Every row gives one point. A path goes straight from each point to the next, and from the last back to the first. The post is the endless flat space through its rows: a point in 2 columns, a line in 3, a plane in 4, and so on, so that a path can go around it. How many times does the path go around the post? Going back the other way cancels.

Post, 2 rows:
[[-1.7 -1.5  4.5]
 [-1.2 -1.7 -5.6]]
Path:
[[-4.4  3.8  2.3]
 [-8.2  0.4 -1.5]
 [-4.7 -2.7  0.8]
 [-0.3 -6.2 -2.2]
 [ 0.7 -1.9  0.1]
 [-0.9  0.9  4.1]
 [ 3.3  3.5 -4.5]
 [ 5.1 -5.2 -1.2]
 [-1.8 -9.3 -4.2]
 [-3.5 -2.5  0.1]
 [-3.5  2.5  0.5]
 [-6.5  0.2 -2.1]
 [-9.5 -3.1 -1.1]]
Times around: 0

Post, 5 rows:
[[  0.2   2.0   3.9   4.7   2.2  -7.5]
 [  0.0  -1.4  -6.6  -0.8   1.9   5.4]
 [  0.4   3.2   0.2   3.3  -8.9   4.0]
 [ -0.2  -1.2   3.7   3.2   6.6   3.3]
 [  2.9   2.6   0.2  -3.5 -11.2  -2.5]]
Path (8 x 6):
[[ 5.8 -5.3 -5.7 -1.8  1.4  1.6]
 [-0.5 -0.8 -0.4  2.4 -3.9 -0.3]
 [-1.1 -0.8  3.1 -1.7 -4.1  3.1]
 [-3.2  5.1  3.9  1.6 -1.4 -0.8]
 [ 2.4  5.0  1.6 -0.5  4.7  3.2]
 [ 6.6 -0.8 -3.5  4.1  2.9  1.7]
 [ 8.1  0.7  6.3  3.9  0.1 -1.3]
 [ 2.9  1.5 -9.5 -2.5 -1.4 -1.2]]
Times around: 1

Post:
[[ 0.6 -0.5  0.9 -5.0 -0.5  0.8 10.2 -0.4  2.9  3.3 -0.7]
 [-1.8 -1.1 -3.8  5.0  0.5 -2.7  4.6 -0.3 -3.2 -0.3 -1.8]
 [ 6.4  2.5 -4.5 -2.7 -0.1  2.7  0.9 -3.9 -2.4  4.2  4.2]
 [ 2.3  3.1 -3.9  2.8 -1.4 -3.8  3.0 -0.7 -0.5 -1.2  4.3]
 [ 2.4  0.1 10.6 -8.5 -1.5 -2.4  0.3  2.8  0.1 -3.1  1.8]
 [-2.6 -0.7  3.9  4.5  4.0  2.6 -1.1  2.9  6.6 -9.0  2.9]
 [-6.8  1.7 -1.3  3.4  1.8 -1.6 -2.8 -1.0 10.2 -0.1 -3.2]
 [-6.9  2.2 -7.0  4.2  4.1  0.8  2.5 -4.5  3.7 -3.8  2.2]
 [-1.7 -4.4  3.3  1.1  3.1 -7.9  1.4  0.0  2.6  0.8 -0.9]
 [ 2.2  1.6  4.0 -1.0 -0.1 -6.5  0.2  3.7 -6.1  4.5  4.9]]
Path, 13 rows:
[[-2.8  3.7  7.7 -1.6  2.3  3.5  1.1  1.6  1.0  4.7  4.0]
 [-0.5  1.0  1.7 -0.5 -4.3 -5.7  1.1  0.0 -1.6 -6.1  4.7]
 [ 4.0 -8.8 -0.7  0.8  1.6  1.5  5.6  4.8  4.7  3.6 -0.3]
 [ 2.4 -7.5 -1.5  3.4  6.8  1.6 -2.2 -1.8  1.2  4.3  2.7]
 [-2.7 -6.0  0.5  4.2  0.6  2.2  4.2  0.0  4.7 -8.5  0.1]
 [ 4.8 -5.2  2.1 -1.2  2.8 -2.8 -0.3  5.6 -5.4  1.6  6.6]
 [-1.0  6.0 -1.1 -1.5 -4.0  1.6  2.0  3.2  4.3  2.3 -5.0]
 [ 4.8  1.6  4.5 -3.6  4.3 -3.5  5.0 -0.9  4.8  3.9  2.5]
 [-5.9  6.5  4.7  0.0  0.4  1.2  0.3 -1.4 -3.2 -2.2  7.6]
 [ 4.1  2.8  1.2 -1.8 -0.2 -2.2  3.8  2.3 -7.8  0.3 12.1]
 [ 5.2  1.6 -4.4 -1.2 -0.5 -4.1 -2.1 -1.9  2.3  7.4  3.6]
 [ 0.2 -2.3  1.1 -2.5  1.5 -1.1  7.4  6.6 -3.9  4.0 -6.4]
 [ 6.0  2.8  3.7 -0.9  1.1 -1.6  2.7  0.0 -6.9  3.2 -1.8]]
Times around: 2
